Each wall is flat, endless, passes through zero and stands at right angles to its row. A trip goes straight from one point to another. List the walls that it crosses, first one first.
(in the rows, 100 means zero)

Walls:
(1): [130 100 44]
(2): [10 70 46]
(3): [102 88 124]
(4): [19 119 41]
(5): [120 154 100]
Trips:
[96 185 105] to [119 59 85] => 1, 4, 5, 3, 2
[119 120 99] to [42 71 39] => 4, 2, 5
[83 53 99] to [98 138 40] => 1, 3, 5
[66 30 78] to [78 74 78] => 3
[144 144 91] to [112 59 88] => 5, 3, 2

Walls:
(1): [147 183 104 5 66 66 148 57 99]
(2): [113 93 110 83 137 74 61 123 112]
(3): [76 143 65 135 107 105 153 84 68]
(4): [107 112 142 154 122 99 97 129 106]
(5): [88 121 76 137 106 80 122 97 83]
(6): [26 79 39 102 116 132 85 83 64]
(7): [154 67 110 145 115 76 97 75 139]
Trips:
[134 96 123 92 94 104 55 148 128] to [61 96 73 179 104 71 68 81 92] => 5, 6, 3, 2
[165 61 85 69 87 94 102 89 94] to [134 98 140 70 50 163 113 96 38] => 2, 7
[103 138 135 143 94 100 139 50 81] to [114 186 85 58 96 149 120 59 145] => 7, 4, 5
[129 41 48 125 68 75 43 181 149] to [41 143 52 150 54 107 74 50 119] => 6, 5, 4, 2, 3, 7
[90 89 73 91 130 123 59 110 107] to [75 105 81 25 138 132 48 150 68] => none
[87 88 136 186 71 108 86 55 124] to [101 76 157 153 34 62 98 146 96] => 3

Walls:
(1): [75 118 140 147 146 85 40 111 141 97 127 100 102 130 141 56 86 84]
(2): [78 96 117 90 88 59 121 108 102 143 95 129 85 106 112 77 143 101]
(3): [82 101 109 82 48 113 92 103 56 124 110 132 159 159 125 84 110 96]
(4): [109 115 113 117 71 114 116 94 66 63 74 140 100 87 101 98 123 71]
(5): [108 129 149 64 100 56 91 71 102 127 125 96 104 127 84 39 121 123]
(6): [121 101 126 43 74 130 148 73 128 123 72 94 50 130 102 85 149 38]
Trips:
[68 114 89 107 131 115 55 88 123 85 92 93 80 97 55 135 114 106] to [56 136 80 133 89 96 84 97 96 64 87 24 107 96 146 142 114 52] => 4
[95 148 41 108 78 83 118 86 106 99 86 124 54 128 153 111 93 80] to [97 92 44 69 45 147 134 63 68 59 101 124 128 84 114 107 111 62] => 2
[99 67 55 126 121 143 36 147 97 29 158 130 81 88 124 108 82 115] to [93 96 77 89 117 116 168 130 91 37 105 40 126 107 85 130 95 44] => 4, 1, 6
[130 68 116 121 88 72 84 68 105 115 116 102 74 105 85 72 88 107] to [94 97 101 81 121 124 140 37 107 74 85 65 86 90 112 103 117 132] => 1, 2

Walls:
(1): [63 152 121 143 173 137 83 84 109 92 166 71 160 83 66 124 105 93 75 101 169 114 124 57 140 122 77 139 99 119 95 116 108 53 104 137 117 80 60 111 112 64 59 55 119 127 62 141]
(2): [94 97 65 61 124 100 111 68 82 96 75 74 104 87 121 136 106 83 88 78 84 103 86 110 135 124 100 146 136 111 106 43 117 68 79 88 99 67 80 45 107 135 66 104 78 116 103 147]
(3): [79 52 170 33 144 103 101 133 128 58 101 86 105 63 81 86 99 95 77 84 133 87 64 104 45 96 127 109 86 86 85 101 74 71 58 103 115 86 92 165 94 75 96 101 100 125 67 160]
(4): [82 162 71 91 121 119 110 109 54 90 135 95 67 70 62 41 129 121 149 79 144 146 139 132 102 95 63 55 128 50 69 117 110 97 72 132 63 86 109 95 105 97 143 121 122 155 120 126]
(5): [195 111 74 93 55 115 131 132 129 72 54 83 77 127 57 55 108 58 100 69 76 140 127 41 188 67 111 48 101 129 122 97 123 83 92 128 87 117 81 108 35 141 114 72 106 56 135 122]
(6): [133 65 166 58 108 130 73 82 186 162 111 96 131 58 59 63 143 89 139 117 88 97 164 131 118 96 121 80 151 78 103 66 36 81 106 152 67 106 73 116 139 100 153 153 98 88 99 130]
(7): [64 60 69 134 49 126 86 153 100 28 65 103 134 104 106 113 112 89 106 92 110 74 96 79 55 91 94 111 113 88 67 122 78 89 98 55 113 124 90 91 101 41 91 77 162 128 107 66]
(8): [144 66 137 106 116 152 48 146 102 140 137 95 167 104 140 142 146 81 112 58 80 145 92 108 97 76 19 118 98 168 71 77 109 86 130 144 70 99 78 87 99 119 56 58 72 90 61 55]
(9): [141 20 98 49 60 126 118 90 92 74 95 120 95 86 52 112 98 125 77 110 72 61 96 111 101 176 116 99 149 88 141 77 80 126 144 102 117 141 102 165 85 94 106 41 160 119 101 100]
(10): [100 84 114 163 69 120 90 73 113 133 123 63 103 110 126 70 54 137 144 117 64 114 77 117 103 73 137 95 95 135 63 88 145 101 82 86 137 191 108 65 106 116 81 138 103 98 125 87]
Trips:
[103 88 131 57 88 71 146 111 99 90 88 109 104 70 83 108 137 112 69 95 86 133 87 63 84 132 101 87 137 65 151 121 138 132 106 53 93 69 105 147 17 95 113 138 60 149 173 67] to [151 54 62 170 127 45 129 82 104 130 127 55 132 139 101 95 42 52 97 124 105 102 77 105 72 113 101 79 88 140 116 92 83 109 99 134 83 41 82 68 101 78 59 72 54 75 148 88] => 4, 2, 3, 9, 8, 10, 1
[139 75 90 83 88 63 124 130 140 103 125 112 125 118 108 61 111 116 87 81 130 91 28 91 77 129 103 80 37 91 97 106 83 130 109 97 100 96 100 109 132 124 98 129 158 99 78 121] to [134 143 99 120 86 82 105 38 98 111 99 107 119 96 115 64 70 109 123 59 64 78 190 154 115 76 137 162 73 77 142 112 72 152 82 157 116 75 82 65 95 104 130 74 139 76 77 59] => 6, 7, 5, 3, 10, 4, 9
[112 134 61 87 26 86 118 122 81 101 91 85 49 48 92 131 79 50 127 137 112 60 144 99 156 102 142 108 52 75 85 107 112 176 118 101 116 100 117 145 112 181 16 72 141 98 134 41] to [123 75 115 152 89 114 114 78 92 46 96 93 79 92 75 130 101 90 150 64 54 103 103 107 119 71 116 24 82 89 70 93 55 86 61 124 77 127 83 122 89 67 102 103 129 72 86 134] => 4, 6, 3

Walls:
(1): [69 116 113 153 63 116 104 76 155 71 114 93 71 130 159 86 59 134 102 121 109 119 91 90 100 93 84 137 104 131 102 106 82 94 120 149 31 135 122 117 114 70 160 122 61 98 91 61]
(2): [105 104 109 164 161 48 137 63 145 105 154 133 102 78 115 122 81 81 82 97 129 102 75 72 86 106 54 100 88 141 105 98 96 127 44 94 135 90 103 137 56 100 98 124 99 99 112 119]
(3): [116 158 99 63 77 111 133 85 73 85 74 94 130 124 103 85 124 127 120 111 60 96 116 105 138 126 63 74 95 87 115 123 61 90 118 108 113 113 107 75 121 62 109 123 105 171 158 111]
(4): [103 102 89 118 61 67 169 81 63 119 72 52 29 108 77 116 132 142 94 123 136 88 71 168 120 108 115 83 127 121 135 104 140 100 110 112 102 146 75 166 73 139 115 108 122 109 83 152]
(5): [56 95 79 50 125 118 120 106 122 59 98 91 103 101 94 117 111 91 78 104 81 111 129 111 73 120 118 55 75 86 78 111 39 80 53 80 170 143 124 86 136 79 167 126 105 93 95 47]
(6): [72 140 81 123 128 79 82 102 83 88 27 71 74 87 94 127 68 75 60 81 62 135 84 150 66 104 76 23 152 52 56 140 113 112 96 107 120 76 121 113 84 132 63 97 119 81 108 147]
(7): [114 103 93 49 66 117 155 92 169 51 49 112 95 167 106 91 123 111 125 111 75 52 87 116 5 76 108 112 64 93 105 157 53 70 114 55 120 147 108 85 75 60 162 100 84 141 110 108]
Trips:
[95 94 83 150 128 85 92 153 132 108 119 139 115 98 87 129 88 129 102 106 88 57 77 48 106 85 37 75 57 126 63 85 64 115 136 83 81 124 133 107 117 120 106 91 116 82 69 75] to [114 94 120 119 81 97 113 56 42 52 77 79 90 119 41 86 85 86 103 101 75 131 65 79 62 107 89 118 63 112 107 116 87 73 103 88 92 114 139 117 166 55 98 54 106 98 117 123] => 7, 3, 2, 6, 4
[138 116 126 131 132 97 141 115 99 103 93 141 25 89 170 100 95 96 65 64 106 120 75 188 73 92 82 97 151 133 96 75 150 126 117 108 126 139 101 84 81 80 98 63 89 90 89 89] to [101 125 137 80 67 124 97 112 124 100 81 89 99 49 163 113 47 163 114 83 65 83 131 88 72 99 111 61 84 80 101 67 126 111 67 67 129 86 158 162 97 124 157 60 96 193 67 102] => 7, 5, 3, 2
[124 110 111 129 87 132 114 133 104 93 131 123 152 108 116 160 13 144 127 112 143 86 102 77 49 31 56 123 102 64 149 47 101 91 26 137 119 92 84 69 82 97 140 111 94 101 150 130] to [113 149 92 121 65 63 87 99 121 47 45 138 60 91 109 114 134 110 79 121 141 95 89 45 31 106 119 106 115 109 109 83 120 103 99 101 102 49 124 157 87 137 93 108 106 105 133 98] => 6, 4
[51 68 92 131 64 88 109 125 46 157 109 89 59 136 81 104 96 74 120 114 36 145 94 82 128 116 88 94 136 116 144 71 110 119 152 63 129 103 128 74 62 56 105 70 105 74 105 148] to [91 100 70 105 91 99 70 159 142 114 121 125 72 101 95 57 55 117 138 97 121 108 57 88 94 112 147 99 109 105 56 137 109 65 119 79 132 117 122 71 84 69 110 121 120 80 92 65] => 3, 1, 4, 7, 5, 6

Walls:
(1): [148 100 89 107 105 78 58 128 96 156 93 111 57 145 57 112 118 78 124 116 68 139 105 59 82 96 74 83 112 90 126 146 119 148 107 99 110 103 87 50 77 94 154 105 86 85 133 80]
(2): [114 83 131 126 119 42 96 81 86 86 155 54 98 89 122 72 93 78 108 68 129 66 98 102 63 100 108 86 120 122 93 75 66 104 36 90 99 118 79 112 38 119 116 154 100 120 123 64]
(3): [126 133 65 57 66 78 91 42 109 130 59 89 99 136 102 111 50 125 104 131 85 43 75 115 53 81 77 113 123 118 84 137 66 92 68 111 170 128 122 106 85 47 40 48 42 114 117 117]
(4): [108 144 158 152 143 72 108 73 91 110 124 146 116 84 113 72 125 85 101 150 115 141 105 59 124 111 100 83 90 74 122 129 124 84 117 97 155 83 102 131 59 104 60 60 105 152 117 93]
(5): [141 136 95 103 64 104 122 102 78 90 113 120 136 99 100 107 107 101 116 47 86 128 102 59 107 64 49 87 127 86 87 54 91 110 74 105 39 115 111 77 94 121 90 90 150 98 122 113]
(6): [137 111 86 83 91 97 112 116 122 54 70 146 91 49 133 150 110 130 66 92 127 102 88 90 96 112 60 101 158 82 114 81 78 102 117 106 97 62 105 76 105 155 186 33 95 148 49 66]
(7): [77 86 115 79 76 97 102 114 131 81 86 86 124 74 117 99 83 100 87 126 95 79 82 111 89 76 50 85 83 116 34 85 148 135 17 91 125 78 101 23 128 73 95 112 106 86 89 127]
(8): [61 81 80 96 106 101 87 50 150 119 140 76 124 42 122 136 73 130 59 88 106 128 75 95 79 67 137 94 126 90 140 127 140 91 118 57 94 102 102 82 119 150 91 111 172 71 61 109]
(9): [56 150 94 67 116 81 101 122 87 104 77 111 106 77 94 80 118 146 111 98 103 86 113 112 147 115 83 151 110 95 84 65 66 60 116 40 120 89 44 129 39 126 139 112 112 107 95 135]
(10): [101 133 106 84 88 85 103 72 72 114 89 96 110 54 184 95 116 141 139 99 104 89 52 110 97 65 108 82 96 119 62 75 68 114 128 92 110 87 27 146 56 97 110 151 121 100 131 102]
Trips:
[123 124 114 96 110 102 64 50 91 63 98 105 86 117 120 68 131 65 99 143 65 84 94 89 20 89 54 112 96 106 51 104 96 111 105 73 74 122 82 85 126 125 127 95 78 146 125 94] to [93 79 165 132 124 131 99 85 100 134 77 77 82 97 96 170 116 108 110 145 132 147 60 181 81 150 135 110 115 146 110 93 94 55 130 85 52 39 110 175 5 123 110 43 98 113 119 118] => 5, 7, 9, 1, 3, 8
[107 82 55 156 101 166 114 115 91 133 69 143 83 90 66 82 92 127 135 122 90 86 96 62 123 114 109 100 128 162 93 102 87 85 65 127 91 105 59 133 135 132 76 94 74 80 122 166] to [107 65 115 79 107 61 104 108 161 90 68 100 162 120 95 101 94 104 96 120 88 51 100 114 82 131 119 88 114 117 127 126 54 71 129 79 119 84 86 105 33 112 105 48 54 86 116 86] => 5, 4, 6, 2
[49 77 134 87 62 72 85 113 71 87 83 42 136 95 79 97 97 100 118 103 87 51 103 72 77 96 144 69 69 79 90 70 88 103 92 112 100 81 133 90 87 123 182 72 110 126 126 115] to [81 50 76 129 85 73 69 108 98 70 79 98 134 97 100 89 129 92 52 154 91 108 144 142 115 102 118 93 81 95 107 108 69 103 67 175 109 103 89 113 82 125 80 96 84 75 98 72] => 10, 9, 6, 4
[92 37 138 105 87 46 72 87 112 86 162 100 56 81 57 97 124 105 147 111 155 143 99 133 92 155 134 57 95 89 57 125 134 73 122 54 71 119 104 85 77 127 132 39 63 74 49 97] to [147 114 63 78 121 125 103 120 77 101 140 74 123 115 131 80 121 107 118 106 33 109 120 107 52 73 110 101 100 115 57 132 62 70 66 141 40 108 100 123 81 122 137 148 90 143 95 72] => 4, 8, 10, 5, 6
[103 104 131 37 80 95 78 107 35 105 137 82 98 92 54 101 78 125 80 101 134 93 44 115 163 76 110 101 77 83 95 127 115 122 89 108 79 145 76 167 96 64 70 141 125 89 87 61] to [119 64 93 114 114 133 132 95 110 113 81 114 160 72 127 116 73 87 97 147 105 76 63 113 16 63 119 72 107 107 120 112 124 91 144 99 128 141 136 111 124 122 113 137 103 120 144 131] => 3, 9, 7, 4, 2

Walls:
(1): [166 133 124 86 74 41 102 58 107 67 65 81 86 84 58 68 97 97 75 104 89 116 153 87 44 117 93 95 102 99 129 112 46 108 89 131 97 103 56 96 94 50 96 88 81 93 130 61]
(2): [108 81 107 90 115 91 76 102 81 112 98 78 128 83 84 28 93 136 78 149 116 90 80 99 96 39 56 117 80 65 89 138 72 76 68 103 77 115 150 60 105 128 106 99 73 129 103 88]
(3): [102 94 32 105 137 99 97 88 65 130 114 39 173 71 61 92 123 109 141 129 98 90 97 85 84 115 70 86 57 142 57 79 120 157 133 67 60 108 101 106 98 132 136 68 131 61 98 112]
(4): [136 91 91 83 58 119 130 96 110 75 67 106 112 78 125 116 92 87 64 85 107 156 123 40 103 55 96 109 113 121 59 91 129 108 76 106 78 64 85 39 67 66 109 149 152 73 63 67]
(5): [134 80 127 77 106 71 56 121 80 44 65 139 117 80 76 101 93 39 81 95 78 43 78 69 93 89 120 80 104 87 161 56 89 86 122 160 115 65 43 5 78 87 112 45 73 66 45 128]
(6): [134 24 103 130 85 80 96 142 92 85 77 60 127 87 105 116 100 73 109 115 160 97 132 101 125 105 69 63 68 95 119 98 89 106 134 71 57 104 115 95 68 85 136 108 115 97 91 82]
(7): [111 96 164 95 57 86 98 56 65 81 102 86 75 106 95 112 56 117 110 70 58 73 108 73 95 109 109 140 118 63 55 70 126 90 113 68 93 106 105 133 125 66 63 85 116 75 119 121]
(8): [90 123 102 79 72 96 77 94 108 92 102 85 105 102 104 130 78 80 120 87 102 114 61 76 127 56 93 185 96 155 116 91 77 125 110 120 111 131 109 63 88 102 113 117 96 106 114 141]
(9): [131 94 128 128 102 88 107 73 118 77 121 95 127 99 88 111 122 107 116 107 150 54 77 157 78 132 83 124 104 55 63 119 114 97 132 112 103 145 121 103 125 72 94 86 121 79 66 124]
(10): [106 98 82 101 118 101 161 60 71 67 104 59 76 138 104 134 131 81 60 150 138 88 146 82 90 109 81 117 153 99 103 87 73 108 103 123 115 90 73 101 124 98 132 96 67 83 46 120]
Trips:
[95 86 103 99 116 122 87 133 150 135 109 71 77 106 63 83 100 100 122 71 147 115 107 121 41 58 121 99 111 92 87 134 95 104 111 83 91 115 76 112 88 105 64 79 112 124 105 88] to [107 78 98 72 117 92 122 111 120 102 123 161 52 61 96 57 117 38 91 139 114 117 71 120 146 83 134 89 74 71 100 110 80 75 100 129 146 53 69 74 78 115 93 131 99 131 135 101] => 6, 9, 5, 1, 4
[103 134 29 71 111 112 78 54 145 40 112 78 66 53 120 106 90 92 53 97 109 125 67 140 95 78 127 97 103 143 97 133 89 124 97 133 101 111 100 47 78 73 70 92 90 75 70 111] to [40 111 91 103 103 88 52 90 123 95 60 123 96 90 116 60 104 106 137 80 109 103 57 108 119 97 92 101 93 88 61 80 78 108 111 118 133 138 127 97 102 106 120 128 142 116 84 85] => 2, 10, 1, 5, 4
[132 109 115 128 123 84 49 148 81 67 96 114 150 115 162 98 97 109 123 51 116 79 97 119 94 109 143 85 73 90 109 96 131 101 64 121 73 79 91 94 107 120 99 77 68 95 77 141] to [97 116 100 73 109 63 65 118 114 64 57 127 55 129 156 111 58 122 123 114 61 87 113 59 64 115 121 84 74 102 108 90 96 53 123 122 141 144 102 89 123 137 70 137 74 134 74 168] => 6, 7, 8, 9
